Each row is a point. Two turns around zero, p and q, are shown by what they do to some points. Write where each new point lands after one turn and then the other. Backwards means that the second turn is done in reverse. Each puzzle has new turns, and all numbers are rounded.

Turn p:
[-6.3  8.5] -> [-10.6   0.8]
[-12.2  -0.5] -> [-7.6 -9.6]
[ -8.9 -17.3] -> [  7.3 -18.0]
[ 7.7 -7.1] -> [10.4  1.2]
[19.6 16.4] -> [ 0.3 25.6]
Turn q:
[ 19.2 -11.0] -> [21.5  5.2]
[-18.6   3.1] -> [-15.6 -10.5]
[10.7  5.0] -> [ 4.3 11.0]
[-11.3   2.9] -> [-10.2  -5.7]
Where do these land?
p, then q: [-5.6 19.6] -> [-19.3  -6.6]
q, then p: [ 13.0 -12.1] -> [11.4 13.6]
q, then p: [-7.3 -7.6] -> [ 8.0 -6.9]

Turn p:
[  3.9  -8.6 -18.5] -> [  8.1 -10.7 -15.9]
[ 5.2 -2.2 19.8] -> [-2.0 -1.3 20.4]
[14.2 -4.6  8.5] -> [ 9.6 -6.1 12.9]
[ -6.7  11.5 -19.7] -> [  2.3  10.7 -21.1]
[-16.6   4.0  10.0] -> [-17.9   7.5   3.7]
Turn q:
[  5.5 -12.4  -2.4] -> [  7.2 -11.7   0.1]
[ 15.4 -14.5  13.1] -> [ 14.5 -10.8  17.1]
[-11.2   4.4   0.8] -> [-11.6   2.9  -1.5]
[ -9.7  22.5 -11.4] -> [-10.2  19.6 -15.6]
Where do these land?
p, then q: [  8.3 -22.4  10.7] -> [  0.5 -20.6  16.1]
q, then p: [-7.1 16.2 12.5] -> [-10.2  18.6   4.4]
q, then p backwards: [-8.7  5.5 -4.7] -> [-10.6   2.3  -3.2]
p, then q backwards: [  7.5   0.7 -18.6] -> [ 10.2  -1.7 -17.2]

Turn p:
[ -8.4 -25.7  -7.9   5.0] -> [-24.3 -13.6  -6.4  -0.8]
[20.3  4.4 -7.9  3.8] -> [ 8.9  2.3 -9.4 18.3]
[ -7.9  -9.6  -8.7 -17.0] -> [ -5.9  -3.1 -15.3 -15.5]
[-4.5  6.6 31.7  4.9] -> [12.4 -9.0 28.6 -6.2]
[-0.3 22.5  6.6 -0.5] -> [15.1 14.7 10.2 -1.8]
[-4.1 11.7 -9.7 -3.0] -> [ 1.2 15.1 -4.3 -2.8]
[ 4.9 -9.8 -4.1  6.9] -> [-7.3 -6.3 -3.2  9.0]
Turn q:
[ 19.9  -9.4 -20.4  -3.5] -> [  5.6  -1.8 -26.1  14.0]
[-17.1   9.7 -15.6 -13.8] -> [ -9.0   6.2 -12.4 -23.4]
[ 2.9 -5.4  2.3 15.6] -> [-7.1 -2.7  5.9 13.9]
[ -7.4  -6.1   5.3 -13.8] -> [  6.2 -10.2   0.8 -13.0]
[-8.5 12.8 23.5  6.8] -> [ 1.1  7.5 27.5 -4.8]
[10.2 -1.6  4.9  8.7] -> [ 3.2  1.1  4.4 13.3]
Where do these land?
q, then p backwards: [-11.5   2.3  12.7 -25.3] -> [-10.0   4.3  18.5 -21.8]
q, then p backwards: [-1.8 -7.6 -2.2 -9.2] -> [ 2.6 -6.5  2.7 -9.7]
q, then p: [  1.1 -15.4   2.6   9.3] -> [-13.5  -9.7   6.2   4.0]
q, then p: [ -0.2  16.5 -29.0   2.8] -> [-5.3 31.7 -6.6 -6.8]
q, then p: [20.9  5.3  7.6 10.8] -> [ 4.5  4.6 14.3 19.9]
p, then q: [ 1.1 14.5 11.2  3.6] -> [12.9  6.2  9.8  7.0]
q, then p: [ -9.4 -15.5  -2.9   7.9] -> [-16.6  -8.4   2.4  -6.8]

Turn p:
[-1.1 12.1 -8.8  8.6  1.4  2.9] -> [-6.1  8.1 -8.6  7.0 -7.5  5.2]
[ 7.0  8.2  1.3 12.2 20.0 -5.1] -> [ -1.1  20.3   0.7  12.8   0.0 -10.8]
[ 14.4 -23.7  -1.2  -5.0 -26.2  -6.0] -> [ 13.4 -35.5   5.3   2.4  -4.5  -4.8]
[-11.4  10.0  -1.4  16.2  16.9 -17.0] -> [-16.6  21.4  11.1   6.1 -10.7  -8.0]
[ -2.5 -23.6  10.9   0.1 -19.4  13.4] -> [  5.5 -26.2  11.3   1.9  14.4  13.6]
[ -3.5   4.2  -9.5 -15.8  10.0   5.0] -> [ -5.2   4.8 -14.5 -13.1   6.1  -5.0]
[ -2.9  12.8   8.7 -16.4  -2.7   6.8] -> [ 10.0   7.1  -5.3 -17.1   2.2   9.8]
Turn q:
[ 20.6 -12.4  10.7  15.4   8.2  -6.9] -> [  0.7 -25.4   7.7  -2.1  -5.6 -17.4]
[ -1.8 -13.2  12.9 -14.6  -2.4  20.3] -> [  2.9   1.9  13.9 -19.4 -11.2  16.3]
[  9.5   3.6  -8.9 -11.4   2.7  20.9] -> [19.5 -2.7 -4.4 -6.2 -0.7 17.6]
[-14.4  -6.8 -24.9 -17.6 -17.1 -14.3] -> [-24.2   9.1 -24.6   5.7   0.7  19.3]
[-14.1  16.9  -4.1  -8.5  15.1   5.7] -> [10.2 17.8 -3.0 -6.1 19.1  1.7]
[ -6.1  15.5   6.7   5.3 -14.2   4.7] -> [ 5.8 16.3  5.7 12.8 -8.5 -1.9]
[  5.7 -13.9  15.6   8.9  -0.1 -12.7] -> [-12.7 -11.5   9.1  -4.0  -8.7 -15.6]
[  7.6  13.6  -9.3   8.5   6.3 -17.6] -> [  2.7  -3.4 -15.4  11.4   8.8 -17.0]
[-7.2 -3.3  1.4 14.0  1.7 -0.3] -> [-5.2 -2.1 11.0  7.7  6.3 -3.3]
Where do these land?
q, then p backwards: [ 7.3 -4.3  8.2 -5.2 15.3 10.6] -> [ -0.7  -4.8  11.7 -16.9  -7.2  -3.6]
p, then q backwards: [ -8.6   0.8  -0.8 -14.3   2.5   6.3] -> [ -3.4  -5.0  -1.8 -12.7  10.9  -2.0]
p, then q: [  0.0 -21.3 -13.3  14.9 -18.8 -14.8] -> [-28.8  -8.6  19.9   4.4 -10.2   1.8]
q, then p: [ 10.3  16.2  -7.7   0.7  -3.1 -16.3] -> [-10.6  -3.7  -6.2  10.6 -17.7 -10.6]
q, then p: [  5.5  13.7  25.8 -14.3   1.9   2.9] -> [ 21.9  -1.1  -5.7 -14.8 -19.0  -3.0]
q, then p: [  0.4   6.1 -14.0  -6.5 -17.8   9.0] -> [ -1.1  -2.9 -14.6  14.6  -0.5  15.3]
q, then p: [-19.6 -19.3 -14.2  15.4  19.5   1.8] -> [-13.7  16.9  13.1  -1.8  30.0  -5.9]
q, then p: [ 4.8  7.9 16.0  9.3  0.7  0.4] -> [ 12.2   0.3  11.5   0.6 -11.1  -4.9]

Turn p:
[ 12.3   6.9 -12.3 -12.6   3.4   0.8  -5.9   5.5] -> [ -0.3  12.0 -10.7   4.9 -10.8  -7.7 -11.3   0.5]
[ 10.1   4.5  20.8  18.1   1.0 -12.1 -19.6  22.4] -> [-14.9  20.3  13.0  19.4  15.4  -5.9  16.5  13.8]
[ -4.7  14.6  23.0   4.4   9.6   2.0 -15.5   3.9] -> [-9.1 22.8 12.2 -7.8 17.2  2.4  4.7  1.3]
[ -0.1   0.9  -3.6 -11.9 -11.1  -8.7   9.6 -14.6] -> [  6.6 -11.1   4.2  -9.6 -12.7 -12.5  -1.3  -8.0]
[ -1.2   1.8 -27.9   6.1 -10.5   7.6   8.3   0.7] -> [ -3.7 -12.5  -7.1   9.8 -21.4  13.5  -8.0  -6.0]
[  0.8  -4.6 -14.8  -2.8   5.1  -0.6  21.2  10.6] -> [  5.6  -7.9 -22.4   6.4  -8.4   3.6   7.8  -7.5]
[-17.2 -15.9 -13.4  -5.3   3.2  -4.2   2.9 -14.1] -> [ -2.7 -25.4  -8.1  -9.8   4.8  -1.7 -11.4  -4.4]
[  4.5  30.4  21.8  10.4   1.6  -3.6 -11.8  16.5] -> [-14.7  34.4  15.4   3.7   4.1   1.6  16.4  -3.4]
[  4.2 -12.7   5.0   7.2   7.0   5.2   3.7 -18.8] -> [ 17.2 -10.2   7.3   0.8  13.1   3.3  -7.6  -2.5]
[ -8.9 -25.9   1.3 -13.5  -9.4  13.7   7.2 -12.1] -> [ 16.0 -22.6  -3.8 -18.0  -1.3   3.5  -5.7  16.0]
Turn q:
[  5.6   7.2  -5.8   5.6   7.3 -14.4  -1.2  18.0] -> [ 7.8  7.6 -3.4 -0.5  9.9 -8.6 12.5 16.6]
[10.5 13.8 -8.6 -3.9 -0.7  6.5  8.4 -2.3] -> [ 7.2 -3.3 -7.1  0.5 -9.6  4.5 16.0 -5.1]
[ -5.0 -12.5  15.6  13.4   0.6  23.1  -4.4  -5.5] -> [  2.6  -0.5   3.1  12.8  10.7   9.9 -20.6 -19.2]
[ 14.2  -1.5  -9.5 -17.1   7.8 -13.0  13.2   6.1] -> [  5.0 -18.7  -2.7 -13.0  -1.9  -8.8  16.0  11.9]
[-12.6  16.8   5.3 -13.5   3.8  -4.4   6.8   6.2] -> [-3.5  1.2  5.8 -5.4 -3.9 18.7  9.3 15.5]
[ 10.1 -16.9 -18.1  15.2  15.1 -16.3  -1.2 -20.3] -> [-13.2  -0.1  -6.5 -14.6  14.7 -28.5   7.6 -18.4]
[  1.2   8.8  19.7  -9.2  -8.6  18.0 -16.3  -2.5] -> [ 11.7   5.8  -6.3   0.0 -12.0  20.4 -21.1  -2.5]
[ -4.4   5.0   1.6  -1.3 -13.2 -21.3  12.3   8.2] -> [ 0.6  4.2 20.1 -1.9 -8.2 -8.0  9.9 15.4]
[-19.6 -20.8  -0.2  10.8 -12.0  21.7 -17.6  -7.9] -> [-18.2   3.8  -3.0  22.1   0.3   0.3 -29.6 -14.3]
Where do these land?
q, then p: [ 12.1  15.9  19.9   8.1 -15.0   7.1  14.2   2.9] -> [24.8 14.0 20.0  7.4 -6.7  1.0  4.3  4.0]
q, then p: [-17.6  -8.0 -10.4  -5.3 -13.5   7.2  14.4 -26.4] -> [ -3.8 -24.6  19.7 -23.2   4.3   7.3   3.8   3.9]
p, then q: [14.4 -4.0 -2.9 14.1  6.4  6.6 11.0  8.0] -> [ 10.4   3.4  -3.7  10.9   6.2  -5.1   9.6 -17.1]
q, then p: [  3.8  -5.6 -10.2  10.5   5.3   4.7 -12.5   4.2] -> [ -9.4  -2.7  -3.6  10.7   2.6  -1.4  -8.3 -13.5]
q, then p: [ -9.3  23.7  -0.1 -36.5  -0.8  -9.3 -45.0 -10.3] -> [-31.1  11.7 -16.9 -15.8 -44.1   7.3 -15.7  17.7]
p, then q: [-4.0 -4.6  6.2 -8.9 10.7  5.4  0.7  7.5] -> [ -1.7  -6.3 -11.2  -0.5   0.5   2.0  11.8   6.7]
p, then q backwards: [ 2.7  1.3 -9.3 12.1 12.3  2.2 14.6 10.9] -> [ 1.2  9.5 -8.6  6.1  5.6 22.3  0.4  1.1]
p, then q backwards: [  8.3  -1.0  -1.4 -27.4 -11.4 -12.8  -8.7  -3.1] -> [ 11.8 -10.9  -8.1  -5.2 -16.0 -21.5 -11.4  -1.5]
p, then q: [ 6.8 -9.0 13.4 13.3  5.8  2.1  5.5 -1.6] -> [13.3 -5.8 -0.4 -2.4 15.1  1.7  6.0 -8.4]
p, then q: [-13.5  -8.6  -0.7  12.8 -10.6   2.9   8.0   8.1] -> [ -2.9 -16.3   8.1  16.1   5.8   2.5  -3.6  -4.6]
q, then p: [ -3.6  -0.1  -4.6   7.3  10.9 -16.2  -2.3  -0.1] -> [ -4.9   5.4 -11.8  -7.5   3.9  -5.9   6.1 -11.8]

Turn p:
[ 18.8  -9.1 -13.6   3.0  -2.5   5.4   8.3  -9.8   2.6] -> [15.7 -2.2  2.6 11.4  9.7 16.4  8.9 -2.5  2.0]
[-10.8  18.7  17.4  18.4 -23.8   1.8  -0.8  26.9  -8.0] -> [-18.3   1.0   8.6  -4.6 -30.7  -5.7  -2.4  29.3  14.0]
[ -3.0 -18.1 -12.1   1.1  19.2  11.8   9.4 -12.4   2.4] -> [ -3.4  -6.8   3.4   4.5  24.7  11.9  -1.5 -19.7   3.1]
[ 12.9   4.4  -9.6 -10.6  23.7  10.6  15.1  -4.7   2.7] -> [  6.4  12.7   4.2 -10.9  27.3   8.6  10.3  -7.5   1.8]
[14.3  9.0  4.0 14.5 10.0  0.3 -7.1  1.3 -1.1] -> [ 5.1 18.5 12.3  7.1  1.3 -0.3 -7.9  5.3  1.9]
[  1.3  -6.5  10.8   0.5  -1.7   4.4 -14.1   6.1 -12.1] -> [ -5.1  -2.4   2.9   0.2  -3.6   2.8 -15.5  10.5 -12.4]
[ -9.2  -8.3   5.6  -7.8  -2.9 -13.3   8.4  -8.9  -3.1] -> [  1.6 -16.3   2.4  -3.6  -1.9 -11.2   6.0  -9.4  -7.2]
[ 11.3  -1.3   3.6  -8.4   7.8  16.5   3.9 -21.3  12.0] -> [ 16.7   5.1   2.4 -11.7   6.7  17.5  -3.4 -18.7   0.2]
[-17.1  31.3  -3.7   4.0 -26.3  -6.0 -14.5  17.6 -21.0] -> [-27.1  12.7  -9.0   2.6 -34.7  -7.3  13.1  22.7  -8.0]
[-18.7  12.7  -3.0   6.3 -14.3  -6.0 -13.9   9.9   8.2] -> [-13.3   4.5 -16.0   4.8 -21.7 -10.2  -2.5   3.3   9.3]
[ 10.9 -23.7   3.8 -14.6   6.5  -2.7  -0.1   8.2  11.6] -> [ 16.7 -14.7  -9.7  -4.4  19.4  -2.7 -11.9   5.1  -0.6]
[-10.8  -9.2  -3.2  -6.3   4.4 -22.9   5.4 -12.8   5.9] -> [  5.0 -12.3  -4.0   4.7   3.6 -19.8   6.8 -18.5  -3.9]
Turn q:
[-17.4  -9.2 -13.2   9.1  13.1  12.5   0.0 -10.6 -11.7] -> [-17.5 -18.9   3.6   5.1   2.2  -5.2  -3.4 -16.9 -13.8]
[ 9.4 20.6  9.6 -1.8 -3.5 20.7 -3.6 16.7 12.7] -> [13.4  7.8 -0.3 -0.8 -3.6 33.1 -8.6 -2.6  8.4]
[-15.5  12.1 -16.5  18.6  -3.4   9.3 -14.9  -8.7 -11.6] -> [ -8.2  -2.2   0.3  18.9  -9.0  -4.2 -22.7 -17.4 -13.7]
[ 5.7 -3.4 12.5 10.6 -2.1  2.0  9.1 19.3 -3.2] -> [  2.3  -3.2  17.5  -3.6 -10.7  11.2   2.9  13.8   3.4]
[ 13.3  -7.9  -9.4 -11.4  -9.8  15.2  -9.4   4.0  18.5] -> [  8.0  -9.7 -18.6  -0.1  -0.5   8.9  -2.6  -4.3  25.0]
[-21.9  -8.2  -5.1  -4.4  -1.4 -15.9  15.6   6.1  16.7] -> [-28.5  10.0  -7.0   2.1  -1.2  -1.3  18.0   9.6   4.9]
[ -3.3  15.6 -18.6  -6.7  -1.8  -4.3  -4.4  -7.3 -17.1] -> [  5.8   1.3 -16.0  10.7  -2.9  -7.5  -6.0  -3.6 -22.6]
[  9.5 -13.0   7.8 -17.4   9.7 -19.6  -8.4  -0.2   7.3] -> [  4.2   1.6  -5.6  -8.5  23.3 -11.4   5.8  17.2  10.1]
[  6.8  -8.3  15.4 -12.7 -10.7   0.8  -4.6 -11.7 -12.3] -> [ 11.1  -0.7  -2.3 -24.4  -1.4 -13.2  -6.1  -0.3   0.1]
[ 13.5   1.9  17.5  16.1   9.9 -20.7  20.6  -7.3   0.6] -> [  9.3  14.1  28.5   0.7   3.8 -10.2  22.7   4.7  -1.8]
Where do these land?
p, then q: [ -6.1 -20.4   8.8  -6.5 -11.0  -4.7  -8.0  32.3  12.0] -> [-12.3 -17.2 -12.8  16.0   7.0  -2.5  -7.3  25.6  18.5]
p, then q backwards: [  1.9  12.4   2.1 -15.6   2.0  -1.0   4.2  -7.5   9.4] -> [  5.6   3.6   8.2 -13.2  -6.5   2.5   8.4 -13.0   0.2]
p, then q: [-0.8  2.3  3.6 -5.9  9.6 14.1 -1.9 12.0 -5.5] -> [-6.4 -2.2 -8.2 -3.0  9.8 13.1 -7.4  3.3 -8.3]
p, then q: [ -5.9  11.7   9.7  -3.3  -8.4  -9.0   1.2  -9.3 -10.7] -> [  2.4   7.9  -3.0 -13.1 -14.2  -9.9   2.1   5.8  -6.7]
p, then q: [-5.7  0.5 -5.3 21.8 63.8  6.2 -4.2 -3.2  6.7] -> [ -7.2  30.6  17.2   9.7  49.4   2.4 -14.4 -20.8 -16.0]
p, then q: [ -3.9  -2.2  -2.8   0.8 -12.3   0.1  19.4  -7.9  -2.4] -> [ -4.4  -4.3   3.8 -13.3  -7.7  -1.8  15.4  -4.9   8.4]
p, then q: [26.7 11.5  4.4 19.4 -9.6 -2.1 -0.6 -7.9 -4.1] -> [ 21.5  11.1  17.3  -4.0 -15.5  13.7  -4.9   1.5   7.6]
p, then q: [ -4.3  -3.4 -27.5   3.8  -7.8 -10.4   1.7   2.4  -6.3] -> [-13.3  -5.6  13.7  15.3 -12.9  -1.6  13.6  -4.3  -4.2]
q, then p backwards: [ -7.5   1.3   7.0  -3.9 -13.9  10.6  -9.7  -4.2   7.6] -> [-9.5  5.3  6.8  0.2  3.6 12.2 -8.0 -1.0 14.4]
p, then q: [  5.7 -13.6  -0.1 -10.6 -12.4  -3.7  -2.1  -6.8  -6.7] -> [  6.3 -19.8   3.5  -3.3  -8.1  -7.9   0.8   3.1  -1.0]

Turn p:
[ -0.5   0.0  -6.9   1.0   0.9 -22.1  11.7  20.2 -20.4  -7.7   9.3] -> [ 17.8  -5.1  13.7  -1.8  11.2  -6.7   7.6  14.9  -7.9 -18.5 -16.1]
[-15.6 -14.6  -0.5   4.1   0.8  -9.6  -8.4  -2.5  17.1  12.1   6.2] -> [ -2.2   5.2  -5.5  11.8  -4.6 -20.5 -14.2  -0.5  -9.1  13.4  -3.8]
[  9.0   1.7  -3.3  11.7  22.2  -4.0  -5.8 -30.5  -7.5   6.8  14.0] -> [ -0.2  29.4  11.5  11.1  -4.3   5.0   4.6 -22.4 -14.5  -5.6   8.5]
[ 14.4 -11.4   3.7   2.5  -7.0  20.7  12.9   0.0  15.5  -7.3   1.8] -> [ -2.0 -17.3 -13.6   7.8  -8.6  -1.6  11.4 -15.9  16.2  -0.6   5.2]
[ 12.5 -22.8 -15.0   3.9 -18.8  -7.8  -1.2  15.6  -3.3  -0.6 -14.6] -> [ 13.7 -20.3 -20.2  -1.2  -0.1   3.8 -14.6  -1.9  -4.9 -12.9 -19.2]
[-10.5   4.4   4.2  -5.3  -2.4   2.6   2.2 -20.0  16.6  -2.5  14.1] -> [-11.0  15.1  -6.9   4.4  -8.5 -16.1   7.2   1.0   4.3   4.4  15.4]
[ -5.7  -5.1  -7.0  -7.5  -2.9  -1.1  -3.0   9.2 -14.1  10.2 -19.4] -> [  4.4  -7.3  -5.5 -13.7  16.6   8.6 -11.8   3.0  -8.8   4.9  -7.4]
[17.9 23.8 10.6  0.9 -0.6 -9.3 -4.1 11.8 18.2 20.5 12.3] -> [  6.1  17.3   5.2  16.5 -11.2  10.1   6.5  12.4  21.2  17.6 -18.1]
[ 15.2  11.7  27.3  -7.1  14.3  -0.4  -2.0  -7.9 -22.0  -8.4   3.2] -> [ 15.6  11.1  27.4 -13.4  -1.3  12.9   4.9  -7.0  13.4  -4.8  15.9]
[-14.9   7.9  -2.9 -13.2   3.6   2.1  -7.2 -14.0   3.2 -14.3  -0.2] -> [-15.1   8.5  -0.3  -4.0   4.1  -5.0  -4.7   9.4  -0.5  -5.8  21.1]
[-17.9   2.8  -3.4  -1.5 -18.7  15.6   6.5  -2.5 -16.5  -4.4  24.5] -> [  6.1  -6.5  -6.8  -7.5  -5.6  -7.7  26.8  14.6 -18.9   2.4  17.6]
[-16.9   0.6  -4.0   1.1  -6.0  17.8  -9.5  12.1  12.7 -19.0 -11.2] -> [-22.7 -25.6  -3.5  -0.2  -4.1  -0.6  -8.4  12.5   0.8   1.7  10.6]
[  5.7 -17.1 -14.5  -6.0  10.6  -4.6   3.8  20.4   6.8  -1.2 -15.5] -> [  0.7 -17.8  -4.6  11.5  20.9  -0.3 -15.5  -4.1   4.8  -6.7 -13.9]
[  7.3  18.1  11.7  15.3   4.1   0.3   4.2 -11.8  -6.2  16.0 -24.6] -> [-11.4  13.1   9.0 -21.2  -4.3  18.1   0.4 -16.1   4.0  10.7 -16.0]
Turn q:
[ 12.0  -4.9   2.6 -15.0   4.8  -6.5 -17.9  20.0 -11.9  -1.8  -4.3] -> [  7.4 -29.0  -4.1  -1.5  -1.6  -4.2  -3.7   8.4 -10.6   8.5 -12.1]
[-14.3   4.3  -4.5   5.0  -0.7  -5.9  14.5  13.5   3.1 -19.4   4.4] -> [-12.6   3.0 -10.4  -1.6  -6.2  -0.8  11.8  19.3   1.6  -5.0  15.7]
[  6.0 -17.5 -14.8   1.8   8.1 -20.7 -19.2   4.9   1.6  20.1  -1.1] -> [  3.6 -20.9   1.2 -16.8  11.3 -21.5 -16.2 -13.4   4.0   8.1   3.7]
[ 25.4 -15.0   3.9  -0.2   1.9  -9.2   1.1  -5.2   0.7   5.2  -5.3] -> [  9.8 -12.4  10.8   5.7   6.3  -8.1   7.7 -18.0  -8.5   9.1   3.9]
[-11.6  19.0  10.1   8.7   8.5  17.4  29.2   8.3  15.0  10.8  10.5] -> [  1.6  37.7 -17.3  17.7  -0.1 -11.7   7.4  11.2   7.7  -2.8  -1.7]
[-12.2 -14.3  -2.6 -15.2 -22.8  15.2  -7.5 -20.2   1.4 -21.8  15.5] -> [  8.7   6.4  23.5 -22.7  -4.6  31.9   9.3  11.5   8.5  -2.7   1.5]
[ 18.1  -4.4  12.6   3.2  -5.8  -4.6 -15.7   5.4  -2.6  10.5  -7.8] -> [ 12.0 -17.7   5.2   6.1  -7.3  -9.7  -2.3 -14.3  -3.0  -2.7 -11.4]
[-9.9 19.5  2.5 -3.7  0.9 -8.4 15.7 -1.1 -0.9  1.8  4.8] -> [ -9.7  18.6  -4.6   3.9  -7.9  -4.6  -5.7   8.9 -12.0  -0.2   5.3]
[ 10.6  -2.9   7.3  18.4  19.0 -17.6 -17.3   1.1 -12.7  10.0   8.2] -> [ -1.5 -20.1  11.9  17.3   5.0 -19.8 -21.9  -2.8   6.4   1.3   4.4]
[-23.4 -19.5   7.5  -0.2 -18.5  24.0   5.2 -19.3 -19.9 -10.9  -0.5] -> [ -7.7   9.2  14.6  -5.0 -17.5  35.0   8.1  -0.6  25.3  13.3  -4.6]
[-4.4 16.7  4.2 14.1 11.7 17.6 14.6  0.5  8.9 -4.8 -1.6] -> [ -6.6  18.9 -12.1  20.1   8.0   2.2   7.1   4.9   6.6 -11.8  -1.5]
[ 10.5  -0.6 -20.7   5.8  -8.8   5.4  -1.3 -10.2  -7.0   9.8   3.1] -> [ 11.9   0.9  -4.5  -3.5   5.0  12.2 -13.0 -16.3   1.8   1.5  12.3]
[  7.7  -3.2  -7.4 -13.4  11.2  -6.0  -8.5  -5.9   1.7   2.6 -10.2] -> [ -3.5  -8.9   2.4  -7.3  15.6  -0.8  -3.5  -6.6 -12.3   5.6  -7.4]
[-14.5  22.8  -0.7  -9.2  -9.6  -0.7   7.0   8.1  22.4 -12.1 -15.7] -> [-13.4  14.2 -16.4 -12.3  -6.1  -0.1  14.8   7.7 -15.5 -22.2  -8.2]
Where do these land?
q, then p: [ -4.5  19.7  11.5 -17.1  16.7  -2.5 -12.6 -16.0   4.5  -6.4   3.9] -> [ -3.0 -12.6  28.0 -17.0   4.3  10.7 -13.1   6.1  -0.6   4.4   3.0]
p, then q: [-11.7  22.1  12.1  11.3  -9.6  -4.5  12.9  16.0   2.9 -16.3   4.1] -> [ -5.4   1.6  -6.8  -9.7 -21.2 -15.1  26.9   7.0  -3.5   7.8  -5.4]
p, then q: [-18.0  -0.9  -0.9  -6.3 -20.9 -15.3   3.6  -6.6  -6.2  -0.5  -1.2] -> [ -1.0 -13.0 -10.7 -11.5  -4.3  -1.6  -6.3  10.2 -22.0   7.6   3.1]
p, then q: [ 17.9   2.2 -15.7  13.9   4.9 -13.0  -9.3   4.2   6.4   7.2  -9.0] -> [-11.3  -7.9  -7.9   5.9   0.2  17.0   1.5 -12.9   8.7 -17.1 -11.1]
q, then p backwards: [ 18.5 -10.7   2.0   1.3  -1.0 -17.8 -10.6  13.4  -5.7  -5.6  13.2] -> [-10.9 -17.7  11.0  -1.0  -3.1   7.7  -4.0  18.4  -7.5 -12.0  11.6]
q, then p: [ -6.4  13.9 -13.7  12.5  11.2  19.1  16.1 -18.1  19.3   7.9  20.9] -> [-22.8  14.8  24.5  20.6  -3.4  16.1  12.8  13.5  11.3  -3.4   2.8]
q, then p: [ 11.3  -9.9  -7.3  -5.7  -7.8  16.4   7.8 -23.8 -11.0  19.7   1.7] -> [ -4.5  21.0  -4.8   0.6  -8.1  21.9   6.9 -16.9   5.3  17.0  10.0]
p, then q: [-16.8 -19.9  -3.4  -4.9  16.2   2.9  12.6   2.1   4.8 -13.7 -16.4] -> [-19.8  -9.0  23.9  -9.4  13.4  -9.9  -4.9   8.7   6.3   8.8   1.4]
q, then p: [  4.9 -13.2   7.4   6.0  -4.2  -6.0  -7.1  12.2  20.7  -7.9  12.6] -> [ 12.8  -3.0   3.4   5.1   1.6 -15.2   0.8  -1.2  21.3 -14.8  -8.4]
q, then p: [-10.2  12.8   8.0   0.9  13.3 -16.0 -10.9   8.2 -11.7  12.9 -17.3] -> [ -4.9   0.7  -3.4 -12.1  -0.8  -6.7 -26.9   8.0 -22.7  -0.7  -5.2]
p, then q: [ 12.1  10.9   7.2  17.4  -1.5   7.3 -13.2   0.0 -13.4  -1.1  -4.8] -> [ 12.9   7.0   2.8   3.4 -12.4  18.4   8.3  -2.9   5.4   1.7 -14.7]
q, then p backwards: [-12.4  -8.4 -13.7 -22.7 -16.8   7.8  -4.7   6.2  -4.9   4.6  12.3] -> [  0.8   9.0  16.0  -7.1 -22.8  -2.3  -8.8   2.3 -15.5  11.9 -12.0]
p, then q backwards: [ 15.3 -18.6   6.6  -6.4  -0.4  21.7  15.4   2.3  -5.6  -0.8 -20.1] -> [ 11.6 -21.5 -22.9  10.5  -5.6   6.6 -13.4   1.2  -1.2   4.9 -17.3]
